Every row gives one point. Each copy is the shape, with its points in the same order, stretched, turned, moved and blurred by noise. Some copies are also mirrored. Which?
(in the rows, 128 means zero)

Shape:
[[ 86 114 133]
 [ 95 142  84]
 [ 96 135 203]
 [125 121 101]
 [202 110 176]
 [198 144 149]]
Copy 1 (6 x 3):
[[125 189 125]
 [ 99 160  81]
 [102 183 200]
 [126 144  95]
 [159  76 206]
 [119  74 165]]
Copy 1 is: mirrored
Copy 2 (6 x 3):
[[106 117 148]
 [107 145  94]
 [126 143 213]
 [133 111 112]
 [211  84 172]
 [217 124 147]]
Copy 2 is: only turned
Copy 3, 6 rows:
[[105 130 169]
 [106 145 113]
 [ 66  63 192]
 [126 134 131]
 [164  29 154]
 [158  42 110]]
Copy 3 is: mirrored

Shape:
[[ 65 176 128 188]
 [184 114 103 128]
 [146 115 149 115]
 [ 88 215 154 146]
 [160 145 125 178]
 [180  88 177 146]
 [ 83 124 122 182]]
Copy 1 (7 x 4):
[[ 79 209 110 127]
 [206 130 112 141]
 [164 127 123  91]
 [ 99 230 160  96]
 [173 181  90 122]
 [196 125  80  63]
 [ 98 166  86 130]]
Copy 1 is: mirrored
Copy 2:
[[135  98  25 123]
 [128 150 160 201]
 [124 118 153 147]
 [155 137  51  83]
 [164 129 108 183]
 [158  94 184 171]
 [116  80  63 156]]
Copy 2 is: mirrored
Copy 3, 7 rows:
[[ 36 195 114 186]
 [171 146 106 117]
 [137 136 157 126]
 [ 80 198 157 222]
 [125 201 116 127]
 [144 157 174  70]
 [ 54 160 109 143]]
Copy 3 is: mirrored
Copy 4 (7 x 4):
[[ 98 142 233 155]
 [183 115 140  95]
 [133 115 129 109]
 [ 99 188 200 141]
 [176 127 180 138]
 [169 103 104 152]
 [115  97 206 139]]
Copy 4 is: mirrored

Shape (9 x 6):
[[ 92 131 137 195  87 163]
 [105  25 119  40 104 106]
 [156 158  77 108 128 165]
 [134 196 123 133 159  50]
 [169  90 132 165 156 182]
 [ 46 163 108 184 125 119]
 [168 219 162 108 147 126]
 [106 143 127 167 134 187]
 [172 133 114 174 135 101]]
Copy 1 (9 x 6):
[[ 87 134 121 198 101 146]
 [ 73  40 118 121 244  96]
 [124 121  90  73 126 164]
 [121 184 106  83 111  49]
 [152  58 134 139  95 137]
 [ 44 145  94 152  78 102]
 [144 179 171  74 114 112]
 [ 97 100 129 136  81 159]
 [158 133  88 134 113  99]]
Copy 1 is: mirrored
Copy 2:
[[ 97 138 119 150  50 175]
 [129  39  88  44 117  73]
 [169 161  68 133 115  96]
 [ 72 214 129  93 173  85]
 [180 109 107 153 142 161]
 [ 28 157 104 158  78 129]
 [154 213 164 112 138  69]
 [124 135 114 177  81 132]
 [131 174 106 106 162 165]]
Copy 2 is: mirrored
Copy 3 (9 x 6):
[[108 185 156 187 101 161]
 [ 90  28 149  92  43  98]
 [168 144 100  85 136 147]
 [196 162 179 125 165  43]
 [ 68 137  98 134 170 155]
 [180 159 198 204 123 141]
 [154 203 169  55 169  95]
 [119 166 153 147 148 180]
 [125 161 108 150 155  78]]
Copy 3 is: mirrored

Shape:
[[130 103  90  93 181 136  73 109]
 [ 95 131 200 175 120 189 130 188]
 [104 113 142  80  60 108 168 138]
 [161 163 114 117 175 134 131 111]
 [ 97 157  76 155 118 183 126 194]
 [160 131  48 174  75 119  98  73]
 [207 115 145  95 151 205 135  60]
 [158  29 114 197 132  77 142 152]
 [218 134  86  95 105  98 103  79]
 [ 91 162 151  67 101 154 131 186]
 [175  83 136 148 139 138  94 122]
 [120 164 145 188 188  87 131  74]]
Copy 1 (12 x 8):
[[118 153  97 110 197 133  86 134]
 [144  75 207 196 124 171 154 159]
 [127 101 135  99  71  95 162 166]
 [153 174 100 152 179 118 153 128]
 [112 138 108 202 108 183 122 191]
 [143 144  38 159  96 130  90  68]
 [218 122  88  86 196 162 158 112]
 [153  39 106 188 155  49  85 119]
 [198 180  60 107 137  86 104  93]
 [127 149 171 118  95 145 152 201]
 [182 104 123 146 172 117  86 109]
 [114 150 126 192 181  91 177  55]]
Copy 1 is: only turned
Copy 2:
[[158  98  70 150 136 157  54 132]
 [ 99  96 215 103 142 141 134 209]
 [ 90 139  87  74  84 120 176 166]
 [188 151 124 114 153 158 112 113]
 [103 134 124  82 218 116  97 182]
 [127 150  93  96 141  39  78  63]
 [178  89 151  63 104 186  85  45]
 [166  41 117 144 158  45 166 148]
 [207 146  73  67  94  91  94  76]
 [103 158 113  65 115 167 124 220]
 [176  72 135 113 119 104  91 126]
 [168 168 157 205 142 121 144  95]]
Copy 2 is: mirrored
Copy 3 (12 x 8):
[[148 101  84  93 164 130 110 121]
 [126 179 173 190 156 225 125 126]
 [129 155 158 139  63 129 170 127]
 [190 169 110 100 178 147 138 109]
 [148 182  67 173 119 222 139 131]
 [199 135  73 173  97 116 102  76]
 [230 123 160  65 132 183 109  72]
 [221  89 155 213 170 106 154 152]
 [230 152 112  98 104  81  99 109]
 [101 181 126 122  88 178 150 139]
 [204 108 150 151 154 133  96 131]
 [168 175 133 160 221 113 134  47]]
Copy 3 is: only turned

Shape (12 x 9):
[[100 141 138 138 164 111 119 131 136]
 [113 151 121  90 110 143 139 128 140]
 [139 149 121 131 130 161 124 128 140]
 [118 130 173 120 135 119 146 132 136]
 [114  81 125 108 123 152 134 125 127]
 [109 137 139 132 108 148 130 140 124]
 [145 137 119 142 119  28 146 131 102]
 [125 152 118 141 134 148 147 117 112]
 [134 101 119 144 126 123 158 145 148]
 [140 128 138 137 114 147 119 122 137]
 [135 141 123 121 160 161 135 246 139]
 [101 114 120 143 120 147 133 120 147]]
Copy 1 (12 x 9):
[[ 98 148 150 117 160  88 132 122 122]
 [108 124 150 104 101 136 150 129 145]
 [132 132 135 130 136 151 135 132 129]
 [113 136 171 152 137  88 150 132 133]
 [121  70 135 139 117 136 137 121 128]
 [104 135 134 151 115 131 126 121 126]
 [170 162 101  99 108   7 126 123 118]
 [132 145 114 135 139 128 151 102 112]
 [131 104 103 146 139  97 138 133 148]
 [142 126 146 144 131 136 120 117 135]
 [ 76 141  92 130 154 150 167 225 103]
 [109 102 132 146 138 127 118 105 145]]
Copy 1 is: only turned
Copy 2, 12 rows:
[[117 164 133 136 138  91 123 138 123]
 [101 162 107  92  96 143 113 132 116]
 [129 159 106 129 122 157 122 136 141]
 [109 144 163 116 109 117 126 133 118]
 [ 95  98 108 104 135 141 131 118 114]
 [111 149 123 137 101 145 113 134 113]
 [185 129 156  93 104  42  79 123  93]
 [133 160 102 137 109 134 128 107 116]
 [129 102 114 129 104 112 142 138 132]
 [125 135 122 131 126 148 104 127 144]
 [144 149 113 140 110 146 184 229  94]
 [ 97 126 103 145 114 127 114 126 135]]
Copy 2 is: only turned
Copy 3 (12 x 9):
[[107 153  97 118 130 112 100 133 138]
 [119 133 148 105 106 142 138 137 144]
 [133 158 137 137 128 146 131 130 127]
 [124 130 102 127  91 116 104 142 131]
 [120  91 120 122 135 160 107 139 128]
 [104 136 137 143 120 135 124 146 137]
 [125  93 118 113 132  39 159 117 134]
 [112 150 117 129 127 135 155 136 116]
 [135 105  96 144 132 131 138 138 156]
 [129 134 138 152 120 137 118 118 120]
 [153 165 129 125 153 118 110 228 155]
 [104 125 115 147 131 155 130 127 151]]
Copy 3 is: mirrored
Copy 4:
[[122 132 148 126 151 115 116 159 138]
 [109 182 152 121  92 133 133 130 131]
 [137 175 111 108 116 138 125 128 126]
 [108 138 162 115 144 131 154 144 107]
 [ 99 121 121 127  85 126 134 123 109]
 [103 170 124 113 111 109 143 149 110]
 [158 144 196 188 141  77 150 145  87]
 [111 182 120 147 130 135 117 131 112]
 [131 134 127 158 111 137 166 134 123]
 [130 157 117 110 121 114 142 119 113]
 [166 151 115 100  82 179 146 227 104]
 [105 146 106 133 115 112 145 129 140]]
Copy 4 is: mirrored
